Every row gives one point. Each copy is the shape, with its points in the same order, turned, moved and blurred by noise. Some copies are also mirrored. Which?

Shape, 5 rows:
164, -128
177, -47
-115, 246
-8, -47
-121, -33
Copy 1:
-201, 147
-111, 198
267, 93
-43, 29
60, -50
Copy 1 is: mirrored
Copy 2:
139, -184
150, -104
-161, 180
-28, -111
-144, -105
Copy 2 is: only turned

Shape (6 x 3):
154, 17, 257
75, 48, 12
27, 102, -246
-94, 72, -43
-48, 24, 105
104, 259, -150
Copy 1:
-320, -80, 20
-97, 52, -11
131, 227, -94
58, 29, 72
-28, -93, 82
-11, 286, 18
Copy 1 is: mirrored
Copy 2:
-145, 97, 272
-77, 92, 27
-29, 85, -233
61, 198, -47
25, 169, 111
-193, 191, -200
Copy 2 is: mirrored
Copy 3:
185, -250, 130
122, -4, 14
50, 207, -124
4, 110, 93
50, -44, 141
236, 165, -56
Copy 3 is: only turned
Copy 4 (6 x 3):
338, 12, 28
112, -75, -80
-105, -153, -235
-44, 24, -75
102, 51, -6
20, -75, -340
Copy 4 is: only turned

Shape (8 x 4):
-133, -135, 14, -132
-11, -165, 67, 143
-49, 250, 321, 130
45, 132, 16, -126
-203, -40, 135, -132
-29, -223, 120, -70
136, -158, -42, -46
56, -26, -193, 90
Copy 1:
18, -169, -84, -72
-221, -6, -61, -39
-44, 159, 358, 14
184, 90, 10, -33
58, -196, 79, -54
-95, -126, -74, -185
-45, 59, -235, -134
-46, 97, -218, 117
Copy 1 is: mirrored
Copy 2 (8 x 4):
100, -105, -131, -209
71, -225, -29, 43
178, 18, 355, 18
-57, 103, 23, -125
210, -91, -19, -234
50, -273, -54, -180
-120, -200, -93, -48
-50, -10, -185, 104
Copy 2 is: mirrored

Shape (8 x 4):
226, 129, 30, -71
74, -72, 398, 123
48, -160, 65, 72
54, -106, -125, 176
346, -130, -115, 107
56, 87, -39, 44
136, 93, -56, 88
82, -69, -108, 93
Copy 1:
18, 300, -44, 26
144, 84, 239, 360
24, -72, -8, 202
91, -109, -84, -1
234, 75, -257, 84
13, 93, 3, -33
72, 126, -7, -78
55, -38, -107, -1
Copy 1 is: mirrored
Copy 2:
33, 213, -99, 43
133, 263, 356, -82
174, -13, 149, -16
166, -115, 68, 160
371, 46, -87, 121
3, 48, 8, 118
63, 76, -2, 173
134, -60, 24, 115
Copy 2 is: only turned
Copy 3, 8 rows:
166, 170, 77, 12
-47, -28, 73, 407
8, -80, -97, 107
-50, 65, -246, -5
247, 116, -279, 49
10, 121, -3, -20
33, 181, -48, -1
16, 51, -166, -9
Copy 3 is: only turned

Shape, 10 rows:
-131, 103, -114, -71, -20, 131
47, -112, -215, -309, 118, -41
-61, 77, 121, -194, 149, 184
50, -161, -37, -107, 146, -177
-23, 89, 146, -19, -87, -334
10, 92, -14, 38, 192, -102
135, 16, 6, -9, -66, 178
-3, 138, 74, -124, -27, -183
40, -355, -152, -209, -154, 132
3, 112, 82, 32, -135, 139
Copy 1:
130, 124, -82, -68, 14, -39
348, -133, 110, 136, 12, -39
180, 47, -63, -66, -247, 155
100, -187, 152, 173, -134, -109
-65, 36, 284, -93, -232, -281
26, 107, 63, 160, -197, -94
-10, 61, 79, -57, 29, 166
92, 87, 230, -65, -195, -150
154, -331, 56, -61, 211, 70
-69, 136, 38, -175, -34, 78
Copy 1 is: mirrored
Copy 2, 10 rows:
154, -170, -188, -3, 23, 1
-30, 123, -269, -47, 72, 228
110, -98, -67, -227, 182, 0
-152, 204, -68, 15, 59, 63
-178, 73, -106, -63, -150, -307
37, 123, -71, 61, 138, -113
200, -1, 45, -42, -95, 67
-13, 90, -166, -118, -81, -194
-76, -51, -87, -40, -164, 381
175, -132, 12, -53, -119, -116
Copy 2 is: mirrored
